Each row is a point. The last column is the point's height on a tilted bowl or saddle (a function of degree 2), plus a little noise. Count its main directions that bend up, bend down and stay straight.
In the rows, zero is written as 128.

Points:
[[173 137 121]
 [129 175 166]
 [163  77  89]
 [190  83  30]
 [126 175 163]
 [150  29 161]
 [117 151 135]
 [ 71 152  87]
 [102  90 168]
 [179 142 126]
 [142 117 124]
 [114 113 139]]
Directions: 1 up, 1 down, 0 straight

Points, 11 rows:
[[229 129  31]
 [ 83 146 105]
 [121 133 127]
 [126 203  78]
 [133 174 109]
 [117 114 124]
 [ 69 106  90]
 [117 160 117]
 [ 68 156  86]
 [127  99 119]
 [ 79 118 103]]
Directions: 0 up, 2 down, 0 straight

Points, 18 rows:
[[191  89 130  79]
 [123 220  96 146]
 [101 147 105 132]
 [150 123 144 154]
 [188 147 161  54]
 [121 156 113 160]
 [146  94  59 180]
 [118  93 153 173]
 [152 156  60 172]
 [178 105  93 145]
 [105 131  98 142]
 [198 101 115  76]
 [140 111 144 166]
 [105 133 172 163]
 [132 113  63 169]
 [ 91  63 131 152]
 [172  16 126 133]
 [148  68  89 180]]
Directions: 0 up, 1 down, 2 straight

Points, 15 rows:
[[ 86  85 198 148]
 [152 148 152  97]
 [ 36 108  71 207]
 [103 165  88 104]
 [140 103 157  65]
 [ 77 112 122 147]
 [ 73 189 206 143]
 [214 114 137 142]
 [133 169  51 139]
 [129 107 164  74]
 [106 117 127 107]
 [155 106 107  97]
 [157 106 108  97]
 [120  90 147  77]
 [161 136 166  83]]
Directions: 1 up, 1 down, 1 straight

Points (23 x 5):
[[139 136 111 140 141]
 [102 143  92  84 170]
 [ 58  75 165  62 139]
 [141 150 190 152 154]
 [ 86  46 169  88 101]
 [ 80 166 140  87 176]
 [ 61 181 107 113 169]
 [145 124 126  86 157]
 [153 117  95 162 151]
 [167 146 112 160 144]
 [115 140 172 103 155]
 [ 96 163  80 199 143]
 [100 159 164 121 152]
 [ 87 156  84  66 196]
 [171 112 100 120 154]
 [127 169 173 150 144]
 [ 77 104  92 152 156]
 [145 121 129  24 205]
 [194 119 100  31 217]
 [168 129 142 127 151]
 [175 105 129 122 152]
 [109  81  68 152 162]
 [170  87 117  45 172]]
Directions: 3 up, 1 down, 0 straight

Points (27 x 5):
[[160 137 110  87 127]
 [191 202 172 118  71]
 [107 180 121 100 132]
 [129 172 145 146  94]
 [102  80 160  84  71]
 [ 71  32 172 113   7]
 [154  75 133 111 102]
 [137 166 138  60 176]
 [104 128 178 198  86]
 [124 124 173 144  83]
 [109  95 172 125  75]
 [ 89 132  61 209  93]
 [ 37  80 145 197 141]
 [136 152  93 109 105]
 [125  81 153 156 118]
 [188 113 160 155 116]
 [202 138  98  95 121]
 [140 141 108 154 117]
 [150 170 143 154  94]
 [144 125 115 145 125]
 [127 200 128 138  85]
 [113  61 131 154 127]
 [111  98 114 161 134]
 [165  81 197 229 143]
 [145 122 129 168 136]
 [139 104 165 168 111]
 [100 190  70  88  84]]
Directions: 1 up, 2 down, 1 straight

Points:
[[121 132 140 124 143 129 128]
 [167 134  95  83 106 118 119]
 [162  87 194 153 210 130 198]
 [164 130 138  39  87  86 123]
 [123  69 100 155  94 139 131]
 [143 162 156 105 219 109 161]
 [179 119 154  90 111 110 132]
 [190 164 207 140 152 114 196]
 [104 160 157 137 123 112 129]
 [136 111 155 205  95  94 116]
 [ 56 192 178 119 174 118  90]
 [164 157 137 103 102 201 164]
 [100 106 107 171  79 172 125]
 [125 158  91 151 125 130 138]
 [163  61 130  90 104  76 149]
 [157 160 103 184 138 141 144]
 [ 88 192 192 152  90 130 144]
 [185 168 145  79 108 100 134]
 [ 25 122  75 128  48  78 168]
 [141  78  79 147 116 177 140]
 [108 130 103  91  95 123 134]
 [159 227  97  87 107 121 178]
 [139 129 127 178  99 115 120]
 [159  58 175 114 118  81 175]
 [175 114  79  97 110 121 115]
 [122 108 161 163 160  81 144]
 [194 174 244 195 140  92 249]
 [175  59 142 107 162 164 159]
 [113  75  97  95 118 125 146]
 [154 144 102 172 195 163 169]
 [124 167 100 129 142 151 144]
 [ 56 209 123 111 158 104 114]
 [132 148 155  86 127  66 141]
 [129 105 121 136 174 180 147]
 [ 85 126 181 137  96 105 131]
 [119 165 163  90 163 135 127]
 [102  84 139 129 236 115 169]
 [ 91  97 107 211 135 125  97]
 [ 85 138 114  47 194 135 103]
 [150 115  87  73  95  87 127]
 [ 66 163 167  85  80  51 151]
 [121 145 156 110 141 188 142]
 [ 79 104 152  55 107 196 142]
 [ 98 105 151 198 159  68 128]
 [127 129 149 115  86  99 141]
 [199 120  56  88 129 184 128]
 [185 212 100 133 122 130 180]
 [146  63 136 147 138 110 144]
 [127 164 188 109 123 155 150]]
Directions: 4 up, 2 down, 0 straight

Points:
[[188  89 131 119 148 104 106]
 [130 175  91 118 141 106 136]
 [152 160 164 112 113  60 123]
 [ 84 164 150 190 170 149 149]
 [144  41 101 123 133 225 122]
 [147 198 101 134  97 161 157]
 [157  81  44 142 127 158  10]
 [104 112 136 162  94 113 106]
 [123 104 191 148 160  96 135]
 [170 142 113 178 169 190 157]
 [112 157 161  49 146  95  81]
 [139  79  98  92 145  98 105]
 [153 128 119  73 143 150  88]
 [ 70 124  89  90 119  80 105]
 [165 104 168 103  38 119 145]
 [181 175 153 120  77  85 124]
 [203 116 104 119 136 159  74]
 [205 113 159  81 155 174  94]
 [143 103 111 180 119  48 141]
 [ 80 190 104 172 191 142 185]
 [ 90  89  90 149 145 178 102]
 [ 58 142 116 108  89 146  99]
 [168  48  90 126 125 149  59]
 [132 111 165 107 116 100 119]
 [172 164 129  82 130 119 102]
 [104 188 186 136 126 132 103]
 [163 190 125  92 154 139 129]
 [203  86 106 177 180 126  94]
 [147 189  73  27 174 159  29]
 [106 144 102 115  54  95 140]
 [131 128 145  25 170 102  64]
 [183  57 201 197 173 123 115]
 [107 192 110 137 126 110 140]
 [ 94 145  27 125 121 141  42]
 [134 158 120  96 176 150 137]
 [ 82 173  52 105  61  62 158]
 [ 78 133  99  90 103 149  88]
 [123  96 120  98 183 113 141]
 [106  82 121 152 120 101 120]
 [ 97  89 100 168 179 126 136]
 [173  40 122  87 135 126  92]
 [139 108 147  71 102 193 137]
 [102 209  96 148 172 135 179]
 [117 183 125 186  87  94 112]
 [129  96  92 143  97 131  90]]
Directions: 3 up, 3 down, 0 straight

Points (65 x 9):
[[150 114 114 185 167 131 110  37 191]
 [ 55  88 158 100 172 135 172  61 159]
 [211 148 107 183 137  96 112 142 127]
 [ 69 107 102 147 151 115  86 125 135]
 [121 135  45 122 167 102 160 182 121]
 [ 98 193 144  85 121 169  98 159 201]
 [112 138 104  82  86 149  87 123 137]
 [ 69 163 202  93  99 134 125 103 128]
 [ 91 104 157 172  93 126 126  48 171]
 [146  85  66 193  62 148 153 117 175]
 [211  28 133  59  99 116 162 128 222]
 [149  74 137  86  91 145 121 121 156]
 [125 105  96 170 163 163  98 158 120]
 [139 117 141 126 173 121 160 102 132]
 [142 112 151 178 121 162 145 110 158]
 [110 118 194 172  95 210  87 135 198]
 [144 158 121 152 100 148  91  79 149]
 [165 171 231 179  75 104 134 134 183]
 [199  95 160 103 187 137 118 126 112]
 [155  75 225 109 170 138 100 102 111]
 [184 142 135 161  69  94 123 121 161]
 [129 130  93 227 145  98  73 150 162]
 [141  62  82 143 182 186 125 162 129]
 [221 118 169 139 190  97 116  73  94]
 [173 151  84 119 152 107 149 108 117]
 [122  99  95 116  88 113 138 116 146]
 [167 112 167 158 143 198 166 217 120]
 [ 27 207  74  84  97 145 214 124  69]
 [ 85  89 132 167 133 130 131 138 126]
 [170  99  86 147 186 111 129  90 146]
 [139 123  82  98 141  72 162  85 156]
 [174 153 154  82  90  69 118 219 223]
 [ 84  92 127 148 138 110  38  62 148]
 [109 103  84 192 148 117 138  67 184]
 [144 134 158 174 106 161 127 186 149]
 [110 126 120  62 121  85 171 201 202]
 [199 103 104  63 124 113 100  88 119]
 [171 131  51 137 111 134 150  25 155]
 [108 174 131 145 138 148 179 178 130]
 [183 146 156 184  88 139 192 107 193]
 [162 189 148 113 126 109 207 143 133]
 [ 98 109  82 123  57 124 206  65 200]
 [131 136 170 192 112 172 163 175 152]
 [126 187 179 121 111 104 171 147 148]
 [133 125 142  21 148 139 115 127 190]
 [142 137  86  91  45 188 146  45 167]
 [114 109  83  94  67 178 139 142 163]
 [140 102 148 126 110 124 159 133 145]
 [148 141  63 150 107  83 112 180 141]
 [162 133 191 107 142 150 116  80 123]
 [157  89 125 170 143 117  86 150 114]
 [114 174 147 127 165 152 130 136 142]
 [199 175 103 151 142  17 111 119 188]
 [156 163 201 111  99 100  87 116 131]
 [ 49 119 179 135 103 151 152 140 128]
 [165 120  95 103 111 118  97 156 130]
 [ 79 116 144 167 116 137 177  74 163]
 [156 107 137 116  81 134 149 195 164]
 [ 96 164 114 164 158  88 126 237 159]
 [143 137  29 180 148 124 122 143 102]
 [116 105 146 124  87  93 151 120 147]
 [106 120 158  90 129 123 169  81 136]
 [147 183  30 194  72 126 141  95 158]
 [ 92 154 129 160 119  53  80 133 170]
 [121 133 158 214 139 177  81  67 223]]
Directions: 4 up, 4 down, 0 straight

Points, 75 rows:
[[119 160 102 146 177 156 164 123 174]
 [100 132 158 176 127 141 120 118 119]
 [149 166 143 147 172 124  76 161 101]
 [198  80  89 112 120 186 200  65 249]
 [112  83  79  99 176 140  95 101 103]
 [129 189 121 100 172 142 179 163 118]
 [186 150 102 101 143 204  81 149 106]
 [105 148 132 134 133  67 119 113 113]
 [142 159 167 145 185 136 134 170 100]
 [113 138 132 141  27  89  85 198 229]
 [119 136 120 142  74 164 150 132 168]
 [172 129  73 158  99 147  97  77 154]
 [124 121 144  66 103 107 153  33  49]
 [138 156 147 112 244 174 124 115 179]
 [ 82  86 103 120 125 107 117 151 141]
 [149 109 129 157 138 131 143  99 131]
 [ 72 132 103 112 142 117  83 135 170]
 [104 128  94  99  66 157 117  83 157]
 [119 119 138 128 160 101 138 154 118]
 [183 109 153 176 117 114 129  91 124]
 [139  85 101 149 159 143 109 166 127]
 [134 118 139 155 164 117 159 132 137]
 [128 134 139 166 137 105  91  68  76]
 [ 96 100 119 147  79 120 147 155 147]
 [148  88 133  86  83 122 144 139 121]
 [129 137 144 131 111 136  99 203 111]
 [122 150 114 139 154 112 131  92 143]
 [136  77  84  83 102 137 157 180 126]
 [158 127 109  89 158 115  90  89 158]
 [172 126 100 132 103 148 163 114 191]
 [129 118 194 153 153 170  67 120 120]
 [117 159  93 133 113 110 169  95 176]
 [ 85  92 116 147 134 150  83 126 109]
 [147  91 117 148 148 105 164 131 155]
 [145 112 162 120 159 155 149 173 117]
 [ 89 127 118 144 150  94 111 192 147]
 [152 161 145  86 114  97 192 106 114]
 [131 149 158 165 149 130  91 130  97]
 [151 159  68 134 148 131 142 143 194]
 [ 89 167 146  70  60 111  98 148 203]
 [ 73 124 131 142 113  68 142 158 121]
 [145  81 102 129 147 118 168 149 160]
 [ 99 105 151 113 155 141 239 118 131]
 [ 88 118  95 112 148 127  67 121 149]
 [227 115 162 109 163 109 137 166 215]
 [126 158 155  96 141  82 187 141  68]
 [119  94 152 106 194  86 174 172 125]
 [102 167 186 146 142 125  87 180 113]
 [ 94 145 120 107 122 128 132 145 129]
 [107 170 121 128 112 130 110 170 137]
 [114 112 139 162 249 172  92 103 120]
 [118 157 168  89 164  81 119 143 120]
 [ 82 138 102 147 130  74 104 145 171]
 [124  93 192  73  87 163 131  67 128]
 [130  79 133 134 148 123 106 134 115]
 [140 104 149 123 105 147 106 150 129]
 [139 206 123 144 197 132 122 188  82]
 [ 79 193 121 179 127 180  92  37 190]
 [119 133 123 151 148 148  83 100 100]
 [123 158 140 108 118 135  71 125 161]
 [ 74 135 156  75  99  76  96 145 153]
 [157 101 129 103  97 109 175 144 125]
 [136 134 127 175 159 133 132  60 121]
 [145 134 148  87 154  62 121 111 124]
 [ 90 144 126 114 141 122 106 122 139]
 [ 93 105 154 107 101 133 107 172 139]
 [ 91 135  97 135 121 134 156  96 151]
 [152 171 133 162 141 102 206 149 149]
 [112  67 143 123 106  59 168 141  73]
 [ 56 129 186  90 124 114 147 139 105]
 [117 110 138  93 132 126 151 129  97]
 [141 156 143 141 100 151 144 101 160]
 [ 95 103  96 208 110 126 167 169 206]
 [145 152 160  95 124 161 125 114 155]
 [156 153 131 118 124 103 146 146 130]]
Directions: 5 up, 3 down, 0 straight
